Each row is a point. Before rounding, the points of a table are all equally far from one centre. They may lie mostly on one side of it. Write the centre, to within rounding.
In the rows, 128 means zero.

Points, 5 rows:
[[188 141]
 [127 128]
 [177 159]
 [180 156]
 [169 163]]
Centre: [158 134]

Points, 12 rows:
[[158 178 114 138  94  85]
 [ 95 159  78 144 105 136]
 [113 170  63 159 123 101]
 [ 97 171 108 170  92 121]
 [140 172 137 190 130  88]
 [113 193 101 191 142 108]
 [124 204  79 185 124 130]
 [109 214 106 146 136 113]
 [122 186  65 143 155 149]
 [111 182 120 165 108  87]
 [105 168 116 163 151  86]
 [104 162  89 174 103 101]]
Centre: [143 164 109 152 130 130]

Points:
[[170 151 130 172 214 121 118 137 115 106  79]
 [180 139 140 180 188 139  98 126 135 111  70]
 [157 139 131 173 186 103 110 101 109  95  97]
 [157 107  90 182 212 140 150 138 137 114 107]
 [ 82 117  99 191 157 139 140 131  89 117  76]
 [119 155 123 216 184 115 144  92 122 109  86]
 [192 128 194 153 155 118 157 134 148 135  87]
 [126 170 160 181 184 167 134  93 117 136 100]
 [137 140 183 218 161 145 162 139 160 142  49]
 [117 138 155 237 179 103 149 123 117 137 150]
 [151 172 156 187 188 154 173 125 163  83 104]
 [141 136 112 174 153  92 112  89 142 137 142]
 [131 145 101 174 177 100 160  99 144  83 100]
 [158 105 119 194 211 122 140 118 140 102 129]
 [177 150 142 210 151 145 123 102 107 118 118]
 [172 153 128 174 177  65 112 128 131 134  89]
 [126 193 139 228 182 129 164 152 151 156 126]
 [150 181  97 164 142  81 121 137 119 155 112]]
Centre: [127 135 142 176 153 126 142 156 138 128 108]

Points, 26 rows:
[[178  82 120  67 194 126 105 120 142 119 120 135  38  97  77 159 132 123
  139 158]
 [100  62 172 172 163 105  99 138 116  69  73 115  96  96 112 152 132 148
  126 131]
 [158  92 110  95 169 137  81 161  89  88 101  89  78 113 110 146 126  85
  125 176]
 [151  79 130  93 148 186  76  94  92  86 125  56 108 144  94 122 170 144
  138 159]
 [145  61 144 110 148 118 120 113  91  58  88 121  36 103 106 160 123 133
  123 136]
 [149  86 117 146 184 156  88 150 112 112  69 108  93  98 119  98 175 178
  113 147]
 [150 110 155 120 177 157 107 142 107  48 128 115  62  72 126 181 145 139
  170 196]
 [156  70 150 108 155 129  62 142  93  66 117 138  72  98 113 170 145 151
  129 195]
 [145  87 101 112 166 145  38 124 148  90  75 121  80 125 125 156 158 146
  104 164]
 [134  81 123 112 173 103  94 151  95 107  79  94  46  83  86 182 168 110
  155 185]
 [181  69 125 147 145 158  54 135  96  66 121 135  99 108  88 166 154 129
  167 150]
 [145  74 173 114 191 100 138 143 130  48 103 110 112  99  92 121 169 117
  119 147]
 [157  28  88 132 156 131 101  99  98  82 131 123  54  79 130 129 177 105
  115 142]
 [149 115 120 139 187 147 115 136 114 138 119  96  89 150  94 197 107 168
  122 140]
 [156  61 163 119 154 118  48 121 131  69 109 132  66 120  74 139 169 134
  124 141]
 [122  80 116 124 140 182 103 149 102  95 109 118  43 118 119 124 119 135
  143 158]
 [190 115  92 163 173 136 114 128 127  90  69  99  85  80 119 130 104 164
  123 177]
 [131 105 112 142 123 141  89 146  80  77 135 129  55  91 110 161 159 101
  150 131]
 [147  34  91 109 170 156 111 137 140 125 120  98  75  73  75 133 157 178
  123 123]
 [165  76 147  89 160 131  40 136 103  70 114  84  69 104  68 138 169 158
  140 159]
 [173 108 119 155 191  81 136 129 107 106 148  80  75 105 126 138 169 119
   89 192]
 [148  46 151 101 179 145  58 149 174  88 124 116 107 123 116 178 138 137
  121 128]
 [147  64 139 124 203 157  79 114 106  81  89 135  49 115  85 171 149 137
  140 152]
 [135 109 134 135 155 170  58 151 138  81  94 129  60  85  88 130 159 138
  152 160]
 [135  69 148  82 205 154  55 125 106 104  89  83  62 104 113 153 160 173
  116 144]
 [167 126 114  87 147 164  65 149 127 100  87 123  81  88 135 152 169 110
  148 172]]
Centre: [142  91 124 123 168 108 101  99 130 108 129  91 100  99 130 140 146 145
 167 146]

Points (27 x 24):
[[133 164 138 186  87 158 178 128 157 167 136 101 131 173 119 156  98 165
  132  88  79 127  87  98]
 [153 158 144 136  86 188 159 108 159 141 113  91 135 162 137 164  56 200
   90  89  94 109 100  70]
 [163 146 131 137 114 121 151 185 145 160 119 126 100 152  95 185  63 155
  141  58 114  85 107  60]
 [107 148 122 156  74 126 134  89 174 177 152 142  84 162 137 139 104 150
  122  95 182  98 112  94]
 [136 154 149 126  57 160 177 133 159 145 138  84 111 124 145 175  83 179
  105  75 109 107 144  64]
 [112 172 151 130  61 177 156 102 152 151 148  84 119 169 148 178  94 174
   81  79  94 147 114 107]
 [178 179 108 160  93  99 198 127 146 121 128 103 121 157 161 176  45 145
  123  74 128 147  97  90]
 [137 117 154 152  77 115 146 124 148 174 129 101 100 176 100 203  90 181
   91  99  72 125  84  96]
 [128 142 125 149  51 114 160 121 150 122 138  63 117 185 124 141  73 197
  131  73  83 131 131  94]
 [111 119 159 135 115 184 125 144 188 144 172  75  91 128 143 177  75 161
  117  50 111 120 105  82]
 [146 129 146 105  90  96 180 125 140 124 121  61 118 163 149 138 106 187
  121  65 107 142 135  54]
 [137 162 159 141  74 141 151 124 143 132 101  99  71 158 149 133  68 136
  120  83  91 137  96  88]
 [149 170 159 131  67 124 150 108 130 163 117  77 110 154 164 179  50 165
   97 107 109 127  81  68]
 [135 162 115 125 117 157 176 146 141 162 118  67 108 167 102 190  70 193
  113  89  82 129 145  78]
 [151 140 110 115 100 192 134 141 158 165 117  75  79 180 138 129  53 155
  134  54 105 129 117  52]
 [143 159 112 131  63 150 156 126 186 172 147  93 127 147 125 183   7 171
  102  48 116 162 121 107]
 [149 161 125 117 114 150 196 153 168 134 117  79 132 118 163 195  66 163
  114  94 117 133  94  70]
 [134 144 135 144  77 131 183 154 177 149 104  73 106 132 125 144  26 170
  113  71 118 149 123 101]
 [125 157 131 126 131 103 145 173 126 142 144  66  85 156 112 176 114 199
  142  65 118 136 124 113]
 [120 137 114 129  90 119 167 136 140 158 144 125 107 166 148 219  55 208
  164  87  89 109 125  96]
 [138 141 129 125 100 105 159 116 176 139 117  66 105 172 111 131  23 169
  142 108  78 134 123 131]
 [177 182 146 131 101 154 134 142 123 147 121  99 103 119 135 187  56 173
  129  48  91 116  99  77]
 [133 175 115 139  88 128 170 134 171 144 129  73 100 131 119 128  95 195
   79 100 103 133 146  91]
 [159 113 138 153  76 110 174  69 160 118  92 122 142 134 135 156  75 187
  113 104 130 131 150  80]
 [150 129 178 122  98 121 159 153 131 140 107 119 105 136 147 152  90 166
   87  63 103 143 112  33]
 [162 138 137 131  96 149 159 127 135 134 148  96  86 147 134 186  62 206
  108 105  57 105  93  71]
 [131 175 130 103  96 150 152 177 145 117 160  58  91 132 137 156  32 169
  128  68 112 144 116 109]]
Centre: [146 105 102 119 116 134 133 123 118 154 156 114 139 149 136 146  72 145
 104  86 127 126 118 113]

Points:
[[136 154  81 144 129  99  80  66 149 139 121 144 122 158  94 155  69 111
  106 147  75  78 153 151]
 [104 135  64 172 160 130 106  66 148 148 133 166 132 119  66 150  51 138
  119 154  91  77 140  95]
 [127 160  72 174  97 178 112  60  96 149 137 148 139 184  71 140  81 129
  149 175 111 163 125 100]
 [ 77 114  85 187 123 158 134 100 142 158  90 125 135 132  77 104  52 115
   77 167 102 106 139 185]
 [112 136  77 141 148 120  87  55 121 142 118  95 111 152  85  92 112 117
   77 152  95  91 132 105]
 [131 149  46 151 158 128  91  97 170 127 158 117 149 128  82 171  56 127
   80 187  99  92  94 132]
 [119 165  91 197 126 146 142  39 134 153 121 144 160 151  80 188  80 112
   97 197 109  91 131 141]
 [122 149  61 115 153  87  93 102 178 166 133 133 126 169  61 152  64 117
  118 139  97  82 120 128]
 [127 145  54 169 131 123 113  54 127 101  87 158 115 181 116 107  82 112
  143 154  98  60 146 126]
 [127 159  90 140 164 129 132  54 130 142  78 148 132 188  60 183  32  86
  102 191  97 104 116 114]
 [138 161  72 114 128 119 105  27 152  97 109 163 139 133  88 131  50 129
  115 122 127 121 120  91]
 [136 180 102 185 141 147 159 108 161 170 177 127 118 174  57 150  86  93
  107 147  93  75 144  88]
 [132 169  70 172 109 137 104  70 135 142 104 140 160 130 106 157  92 119
  127 199  78  48 145 102]
 [108 154  65 197 175 151 122  46 142 155  95 158 137 170  57 118  76  84
  118 136 117  80  97 113]
 [100 178  57 147 145 127 137  38 123 136 118 173 128 139 125 166  86 100
   98 141 101 100 106 144]
 [187 173  85 155 148 120 143  76 148 133 143 121 151 142  79 128  75 127
  103 157  65  91 121  80]
 [154 134  30 153 153 130 119  94 167 124 111 143 115 161  93 155  50 118
   65 185 111 102 113 165]
 [161 183  67 154 122 153  86  58 183 124 113 134 124 127  88 119  70 138
   92 169 103  88 124 129]
 [188 151  77 148  99 144  39 101 158 119 123 175 129 142  96 168  81  96
   98 152 126 112 146 109]
 [104 162  50 107 102 131 121  82 118 137 133 158 151 175  65 143  58 119
  104 177  87  95 101 127]
 [152 141  62 194 152 144 107  59 149 134  90 146 132 197 104 124  86 137
   86 128 123 110 163 120]
 [130 125 112 192 147  88 112  64 154 137 100 140 118 149 142 113 106 120
  118 156 109  64 164 118]
 [132  95  52 173 150 135 106  90 136 132 118 170 150 170  92 104  71 138
  127 129 111  64 159 122]
 [ 89 200  77 172 137 106 107  88 179 137 122 116 108 171  91 151  57  99
   94 127  95  78 146 113]
 [103 140  55 169 152 106 122  73 150 125 117 112 147 186  69 118  61 124
  113 161  59 138 137 125]
 [109 128  62 140 114 144  74  56 121 141 121 138 133 157 103 109  97 114
  104 185  68 122 122 128]
 [118 165  42 159 126 130  88  33 130 135 141 124 120 135 100 131  88 110
  108 136 125  72 134 131]
 [126 128  73 158 137 100 114  61 125 165 127 135 143 167  92 113 106 133
  126 178  79  79 136  88]
 [143 128  40 176 132 115  80  88 140 154  90 120 148 139  77 153  87 109
   87 146  88 108  85  76]
 [146 134  92 184 136 160 139  42 204 135 154 103 154 174  73 127 105  97
  157 188 139  80 120 104]
 [ 87 154  47 172 148 117 109  84 156 105 131 155 121 172  77 129  62 149
  120 203 119  78 105 120]]
Centre: [123 141 101 148 139 148 132 124 140 116 108 122 139 139  96 141  88  85
 131 159 144 121 128 113]
